Rows are points. The last column is the point's height on a tilted bowl or saddle (a function of degree 2), plus a little noise. Along how many of its main directions does it bend up, bend down or stay straight?

Points (17 x 4):
[[-20  10  17   4]
 [  1  37 -29 -15]
 [ 19  16 -21   2]
 [ 18 -37  -2  24]
 [ 45 -12  57   6]
 [ -5  32  24  27]
 [-40  -5 -12 -17]
 [-29  11  45   2]
 [-22  11  26   5]
 [ 14  11 -53 -17]
 [ 21  49  33  60]
 [  4   2  42  16]
 [ -3 -35 -60  39]
 [  7 -30   5  18]
 [ 31  -7  -4  15]
 [ 51  19 -31 -13]
 [ 15 -23 -20  21]]
Directions: 1 up, 2 down, 0 straight

Points (18 x 4):
[[-26 -15  18 -21]
 [  5 -23  11 -16]
 [ 15 -44  13 -42]
 [-60 -20  21 -60]
 [-19 -46 -11 -40]
 [  7   4 -27 -19]
 [  8  12 -17 -13]
 [ -6   6   1  -6]
 [-14  28 -18 -25]
 [-21  -7 -32 -27]
 [ 14   1  -9  -9]
 [ 23  34 -10 -28]
 [-15  -1  19 -13]
 [ 17  22  11 -15]
 [ 19  14  38 -29]
 [  0 -16 -21 -16]
 [ 10 -24  24 -25]
 [-16 -17  38 -32]]
Directions: 0 up, 3 down, 0 straight

Points (26 x 5):
[[ 39  31 -18  15 -38]
 [ 11 -10  34 -21   2]
 [  7 -17  -7 -30   0]
 [ 33 -45  13 -32  -9]
 [ 24   5  41   4 -13]
 [ -4 -18 -22 -59  10]
 [  7  22  46   2 -16]
 [-19  -2 -11  -7  -5]
 [-49  -9  18  -7 -21]
 [ -6  12 -12  46 -22]
 [  3   5 -34  -5  -7]
 [  1  -9  -5   1  -9]
 [ 16  10  17  -8  -4]
 [  2  30 -15   1 -10]
 [ 31   1 -19 -24  -2]
 [-32   3  -6  17 -10]
 [ 12  -1   3  -9  -5]
 [-11  -4 -17 -11  -3]
 [ -5 -11 -60   7 -13]
 [-41 -37 -12 -35 -24]
 [ 50  27   5  38 -60]
 [  7  -4  -4  22 -18]
 [  9 -29  -9 -34  -4]
 [ 26 -40  11  14 -26]
 [ -2 -28  21  16 -18]
 [ 26  -6 -35   1 -21]]
Directions: 1 up, 2 down, 1 straight

Points (40 x 7):
[[-23  10  27  -8  34  -4  14]
 [-25  16 -10   2 -14 -28  -1]
 [ 28   5 -19 -14  -2 -15  -4]
 [-45  -8 -27 -60 -36  16  52]
 [-12   0  21 -50 -22 -60 -40]
 [-15   8   7   0  -6  25   7]
 [ 27 -22  12  52 -30 -21  26]
 [ 22 -21 -18  26  24 -19   3]
 [  2   7   3 -13  15  -2   5]
 [ 20  36  15  33   6  20   9]
 [  9  -9  -7  22  -7 -23   1]
 [-18  34  23 -11 -18 -11   7]
 [  1  33 -10 -33  -8  17  18]
 [-27 -16   9  -7  -7  38  31]
 [-34 -52  -9  25 -23   5  43]
 [-40  16  13 -30  -5  13  28]
 [ 21 -14 -27   3 -32  29  31]
 [ -6  10  29 -54  30 -37   2]
 [  6 -25  15 -37  55 -21  -5]
 [ -9 -20 -11  25 -24   0  14]
 [  4 -12   5  17   3  30  15]
 [-43  19 -12  -9 -18 -11   4]
 [ 16 -12  24  -8  15  12  18]
 [ -5   8  13 -10  17  20  15]
 [ 16  -1   8 -17  10   0   7]
 [ 16 -23  -5 -43   8  17  39]
 [  8 -30  18 -22 -14  29  52]
 [ 20   5  19 -23  -4 -51 -40]
 [  2  37   8  36   6  16   0]
 [ 27  -3  -2   6 -59 -37  -5]
 [-20   1 -32   2 -56  -4   7]
 [  0 -50 -15  -2 -22  31  60]
 [-31  41   4   8   2 -29  11]
 [  5   5 -18   3  38 -36 -12]
 [ 11  11  -3  24 -16  -2   8]
 [-26 -21  -6 -15 -22 -24   1]
 [-34  -3 -49 -37  15  34  27]
 [ -4  25 -18  -8  59  21   5]
 [-55  31  -2  12 -43 -12  -1]
 [ 10  -7  -8 -15   7 -41 -28]]
Directions: 3 up, 1 down, 2 straight

Points (40 x 7):
[[-30   4  29  38 -27   0  54]
 [-12   6  16 -17  12 -19  19]
 [ -4 -11  -9 -13  28   3   7]
 [-16  14  30  29  46  11  50]
 [-35   2  -8 -18 -14   7  18]
 [-14 -14   3 -29   0  -1   6]
 [ -5 -15  25  33  21  15  31]
 [-12  10   7 -23  31  -8  21]
 [ 22 -34  25 -13  22   1  11]
 [ -8 -18 -17 -22  -8   1   0]
 [-23  -4  41   1 -17  38  49]
 [ -9   0 -11  -1 -27  13  18]
 [-17 -10 -20 -16  11 -26   7]
 [  7 -29 -31  -1  -1   7  -3]
 [ -6  13 -15  60 -16  -5  60]
 [ 11  -1 -25  15   8 -27  10]
 [ -5 -20   0  46 -29  16  46]
 [  4  32  -2 -13 -30  24  34]
 [-31  15  25  14 -40  11  50]
 [  4   2   9  21  20   4  20]
 [  5  24  -3  35  -9  -3  43]
 [ 10   5  12 -26  16 -50  27]
 [ 10  -1  -2  30  -3  36  30]
 [ -6  15 -11 -12  21   7  12]
 [-18   5   5  20  -8  -7  30]
 [-24  -3  19   9 -13   2  28]
 [ 11  20  53 -12 -19   7  33]
 [-24 -17  21  40   9  25  44]
 [  4 -58  14  -4  11  21  37]
 [-18  13   1 -25  -8 -26  14]
 [-26   4  -4  -4 -13 -34  28]
 [ 27 -43   9   5  -1 -38   1]
 [ 40 -12  14  13 -28 -25   6]
 [  8 -16  20   2   4  21  18]
 [ -7  14   1 -55  11  29  18]
 [ -9 -13 -21   0  -6   4   8]
 [-40 -16  19 -38   1  11  29]
 [ 19  -4  -3   3  11   4   3]
 [ -5 -10  -8   8  11 -19  11]
 [-32  11 -18 -18 -18   9  17]]
Directions: 3 up, 0 down, 3 straight

Points (73 x 9):
[[  5  11 -15 -15 -13  13 -35  23   9]
 [ 36 -10 -22  15 -15 -29   9  24   5]
 [  7  -2 -44 -20 -29 -14 -15 -32  28]
 [ -3   0  -5  -5  28  -4 -23  16  10]
 [ -5  20 -16  18   0   8 -13 -17  14]
 [-20  -6   0   8 -12  18  15 -10  11]
 [ -7 -17 -29 -18 -10 -11  33  18   8]
 [  7 -30  28 -19   1 -13 -12   6  10]
 [-13  -4 -10   6 -14 -14 -20 -27  22]
 [ 18  19  45 -52  47 -17 -42 -25  60]
 [  1  26 -19  -5   5  22   6 -13   9]
 [  6  -6 -15 -25   5 -15  -7 -11   9]
 [ -5   5  -7  43  27  25  11  -5  24]
 [-13  10  18  23  14  15 -15  13   9]
 [ 17 -13   7 -31   4  -1  10  -2   5]
 [-16 -31   6   6   1  18 -26  15  17]
 [-11   5   7   2  -7  34 -15  22   4]
 [ -4 -11   3  -3  15 -23  19   0   8]
 [-26   3  23   8 -12 -17 -18  16  13]
 [-21  17   0 -41 -17  -7 -16   9  10]
 [  3  -4 -14  -3 -27 -21 -15 -22  16]
 [-30  10  -6  41 -24  44   3  -9  31]
 [-13  13 -12  40  14 -21 -33  17  30]
 [-12 -16   3 -24 -15  19  11 -14  12]
 [ -5  14 -21   3  36 -15   1   7  15]
 [-28  -2 -40 -10  -1 -43  34 -20  36]
 [-14  17   2 -20 -19  14   3   5   0]
 [ 22  11  33   0   2   6   2 -23  12]
 [ 10 -46 -54  15 -14  18  -5 -20  41]
 [ 20  53  10   0 -11   4   0  15   7]
 [ 26  19   2 -27  11   9   9   3   6]
 [  5   8 -43 -25  -5  43  -5  -7  19]
 [  9  35  39  37   0   4  35 -13  31]
 [  3  26  14 -41 -21  23  -1 -18  13]
 [ 25  14  17 -42   4   2  -6 -20  16]
 [ -8 -11  26 -29  33  22 -17 -34  37]
 [ -9   4  -3  31   1 -21 -30 -28  35]
 [  0  18  -7 -57  11  16 -17  -8  23]
 [  4  -2 -29  -6   8  23   1   4   5]
 [ 57  -7   3  -9 -25 -12   4  -4   7]
 [-21  32  16 -13  29 -30  12  16  24]
 [ -7  -5 -13  -1  14 -56  32 -14  29]
 [ 13   9  -9 -12   8 -13   1  -8   4]
 [ 41  18 -20 -21  -4  -4  -2 -37  25]
 [  2  17  21 -28 -13 -14  -7 -15   7]
 [ -5 -28  17 -19  33 -31  23  26  20]
 [-11  28 -19  -3  29  12   7   8  14]
 [  6  18  -4   4 -19 -14 -29  -9  12]
 [-21 -19 -24 -23  -6  38  18  10  17]
 [-11  12 -34 -14  34  11  -1  -6  19]
 [  0   9  11  10  15   1  10  38   4]
 [-50  18  16  -5 -24 -18   3   3  23]
 [-33   4 -20  12 -14 -25  17  -3  22]
 [  3 -22  29   9 -20  14 -24   7  11]
 [  8  -1   4 -11  21  -4  31  -7  11]
 [ 14  -5 -18  21   4  19  -4 -16  12]
 [ 50 -31 -10  -6  17  28 -13 -27  37]
 [ 33 -37  -2   0 -10   8 -23  20  12]
 [-18  -6 -17   6  18  11   7  -5  12]
 [ -3 -15  12  20  32  -4 -49 -18  37]
 [ 35  -3  22 -15  -8  42   0 -42  36]
 [  1  12  16   7 -13  -6  22 -13   7]
 [-38  -5   4  -6  -8 -10   9  51  19]
 [-10  -8  -6  14   0 -17  -7  -6  10]
 [ 21 -18  23 -20 -15 -27  -4  -6   7]
 [ -9  -2  17  40  -1 -25   3  17  16]
 [  1 -12  19  23 -13 -23  26  -5  13]
 [  0 -37 -27  31  -8 -42 -26   6  38]
 [ 25 -20  31  -6  -4  -1   1   1   5]
 [-36   2 -23  13 -50  21  -7  27  24]
 [  4 -43   8  22 -22  -7 -30  10  24]
 [ 36  17 -20  28   4  12 -15 -25  22]
 [ 23 -12   1 -15   9  -9 -60  -5  32]]
Directions: 8 up, 0 down, 0 straight
